Every row gives one point. A path goes straight from each point to the next, and from the last back to the first. The post is the endless flat space through its rows: a point in 2 columns, a line in 3, a plane in 4, and so on, so that a path can go around it. Count how often the path circles the post. Going back the other way cancels.

Post:
[[-10 -16 -36]
 [ 14  34  34]]
Path, 17 rows:
[[ 28  28   9]
 [ 56 -16  13]
 [ -4 -21  35]
 [-51   5  20]
 [-27  12 -29]
 [  5  20 -36]
 [ 25  -8 -39]
 [ 18  -6   7]
 [ 22 -21   5]
 [ 30  -6 -22]
 [ 12 -14  13]
 [-25 -11  76]
 [-19   0  25]
 [ 26  23  89]
 [ 33  -7 -24]
 [ 26  36 -10]
 [  0   4 -47]]
Times around: 1

Post (3 x 4):
[[  1  20  -3 -20]
 [  7  13   7   4]
 [ 26 -31 -66  25]]
Path, 19 rows:
[[-22 -35 -30  32]
 [-20   1 -14  20]
 [  2  31   3  15]
 [ 50  14 -76   0]
 [ 45  -2  -2 -13]
 [ 11 -31 -49 -29]
 [ -7 -49 -10  36]
 [-10 -17 -40  57]
 [ 15  19 -23  22]
 [ 25  11 -33  28]
 [ 16  50 -32   9]
 [ 53   9 -57   0]
 [ 12   6 -10 -37]
 [  9 -23 -28   9]
 [ -1   2   4  22]
 [-18  51  -8   1]
 [ 45  33 -27  27]
 [ 27  24 -47  -6]
 [-22  28 -39 -32]]
Times around: 2

Post (5 x 6):
[[ 29 -12 -46  15 -42   9]
 [  2  -4  47  28  47 -11]
 [ 33   7 -16 -25 -21  21]
 [ 38 -11 -18  -2 -73  23]
 [-15  -5  44 -34  32 -37]]
Path (17 x 6):
[[ 55 -11 -19 -24   3  39]
 [ 59  -4   5   4  -5 -25]
 [ 43  21 -41 -54   1   6]
 [ 41 -10  27 -24 -48 -10]
 [ 30  33 -39 -23 -26  -8]
 [ 13  45   3 -13   0  32]
 [-17 -20 -25  30  -6  12]
 [ 11 -43  60  21  50  15]
 [ -3 -40 -15  25 -34  37]
 [ 48 -41  42 -43 -43  -1]
 [ 51  18  35  -3   9 -13]
 [ -5  10  12 -41  -7 -30]
 [-45  -8   0 -30 -14   6]
 [ -2 -28  55 -35 -24   7]
 [-27   7   9 -15 -11   3]
 [-11  -5   7  39 -37 -15]
 [-21 -34  -5  -5  -3  18]]
Times around: 2

Post, 7 rows:
[[ -2 -10  45   7 -47 -31  20 -22]
 [ 31   6 -10   3 -27  18  21  -6]
 [ 20  33  -3  21  -2 -21  33  18]
 [ 11  -8 -71 -34  -5   2 -47 -49]
 [ 27   1 -14 -12  65  46 -18  30]
 [  3 -20  42  62 -38  -4 -53  17]
 [  7 -18 -46   5   1 -10 -15  34]]
Path:
[[  2   4  35  41  25  19 -20  50]
 [-22 -31   5 -16 -19 -15 -63 -17]
 [ -6  14   3 -36  -7  43  11  16]
 [ 23  37 -30  52 -25  37  25   3]
 [ 32  17 -31  18 -28  32   5 -33]
 [-35  22  -7 -19  15 -32 -24 -18]
 [ -7  -9  59  58 -21 -22  -6  74]
 [ 20   8  17  16 -28 -32 -33  31]
 [ 29 -42 -18  -2  22 -17  -4  52]
 [ 22   3 -41  17  40 -26  16  27]
 [-25 -30  19   2   6 -28  14 -59]
 [ 24 -28 -20  21 -43  -3  -2 -36]
 [ 62 -34 -26  -4  31  18   9  13]
 [ 26 -19 -11 -25  -4 -21  11  30]
 [ 50  21  12  20  14   2 -22 -25]
 [ 28 -21 -81  11  -9  -1 -22 -18]
 [ 11  24 -25  39 -39 -11  30 -16]]
Times around: 1

Post:
[[ -4   1  34  -1 -12 -31   1  -5   6]
 [ -9   8 -27 -49  -2  -2  37   4  30]
 [-34   6  -2 -16  34  16 -28  14  -6]
 [ -1  30  17  30  12  18  18  27 -19]
 [  2  -4   5   1 -33  22 -31  -4  35]
 [ 24  40 -32   1  22   6  22  19  24]
 [ 15 -55  34  -1 -22 -15  20 -15  19]
 [  5 -33  15 -20  -2  17  -3 -26 -11]]
Path, 24 rows:
[[ -9  23 -20 -18  28  -1   8  26  -5]
 [-35  -2  29 -50 -41 -36  -3  -1  26]
 [ -8 -27  33 -32 -34  85 -22  -3   7]
 [-21  -3  23   8  12  41  37  15 -19]
 [-24 -30 -33 -17   9  27 -31 -36  19]
 [ -1   9 -26 -19   6 -40 -26 -10  25]
 [  8  23 -17 -36 -39 -37  -7   9  44]
 [ -1 -37  14 -37  21  -9  42  28 -22]
 [ -4  30   6 -10  33  46   2  35  21]
 [ -9  -4  13 -20  14 -52  38   3  44]
 [ 21  16 -14   2 -17   9  15 -26   6]
 [ 13 -13  -7 -26   9 -50  25 -21  -3]
 [ 16  15 -27  -9   9  22  53  46 -31]
 [ 34  13 -28   4  10   1   3  36  38]
 [ 15  10  15  -7  12  17  -2  20   6]
 [-39  72  41 -47  37 -60   7 -25 -37]
 [-21 -46  -2 -16  25  49 -12 -26   1]
 [ -3 -16 -19 -27 -40  -8   1 -42   7]
 [-63  19  13 -68  31 -95 -37   2 -30]
 [ 13   5  15 -35 -32  23  69  38  11]
 [-11 -11  33 -28 -13  53  36   1 -14]
 [  3 -14  -1 -25  73   8 -12 -25 -29]
 [ -7 -33  10 -15   2  11  42 -15 -16]
 [ -5  16   5  16   0  -4 -14   8  -4]]
Times around: 4

Post:
[[ 40  -4  21  -3 -21   7 -24 -24 -20   9 -36  -4]
 [-26  22   9  14 -28 -33  -2  13 -13   5  51  41]
 [-41  -8 -25  31 -13 -27 -21  -1  14  -9  28 -20]
 [ 34 -45 -20  28 -17  55 -10 -12  -7  -3 -52  -4]
 [  3  11  39 -22  14   5  16  -4  43  -7 -34  -4]
 [-26  82  -5  -2  13 -68 -38  69  34 -24  18  17]
 [ 17  16  -7  33 -34  21  22  -2  12 -26 -46 -12]
 [  6   8 -65 -29   9  14   9  -9  47 -48  -7 -43]
 [-23   9   0  48  45  -5   0  -4   1 -14  12 -18]
 [  1 -16  34  52  35  30   5   6   7 -47  17 -41]
 [ -8  11  -8  14  -9  42  -7  22   0   6  21 -21]]
Path:
[[-59  11 -62  44 -22  15  15   9  91 -12 -25  -9]
 [-25  20  -7   1 -19  24 -12 -19   2 -31   8   0]
 [-16  13  32 -20   3  14  -5  -4   2   4  11 -28]
 [ 26   5  14   6  -4 -35  -3  11  -1  -9   8 -27]
 [ 52   5 -18  -9  25   4  28  24  49 -39 -34 -40]
 [-15  -3  24  -2 -17 -32  10  15  19 -18 -29  -7]
 [-50  27  27 -28   4 -73 -14  -6 -18 -19  23  14]
 [-31  34 -41   9   2  49  45 -30  41 -40 -13 -16]
 [-36  14   1  65   2  20 -19   3 -36  23 -44  -1]
 [-66  10   3  36 -20  13  27  16  21  11 -81  26]
 [-31 -13 -32  59 -32  48 -27  22 -21 -39 -14 -41]
 [ -5   5  34   7  -3 -34  -8  48  -1 -35  -7  -9]
 [ 52  30   2  79   1 -61 -38  24  16 -42 -64 -63]
 [  9  23  -6  13  11  13 -17   9  53 -12  -8 -30]
 [-44  21  -8  24  20  20  -3 -11  48   0 -59  -2]
 [ -8  -4 -43  34  24  -9 -70  10 -21 -28 -29 -12]
 [-22  -1 -21  38  -7  41 -32  34 -21  20 -11 -23]
 [ 26  35  41 -20  38  28   3 -42 -30   1   0  -8]
 [  2   2 -14  91 -46  26 -34  10  13  -3 -34 -33]
 [ 50 -20   1  28   8   2 -37 -27 -38  42  -7  -6]
 [  8 -18  18 -20 -28  -2   6   4 -25  -3  17 -29]
 [ 24   6  27  -8  21  -3   4   4  33 -31 -15 -24]
 [ 33 -24  14 -11  10  -7 -30  34  17 -15  54   2]
 [ 57 -73 -49  -6  45  37  -5  -9  -1 -43  -4 -56]
 [-42 -16  -5  -3 -27  10  -2 -11  -5  11  -8 -19]
 [ 17  50 -36   8 -42  67  -4  31 -21 -34  -2  19]]
Times around: 0
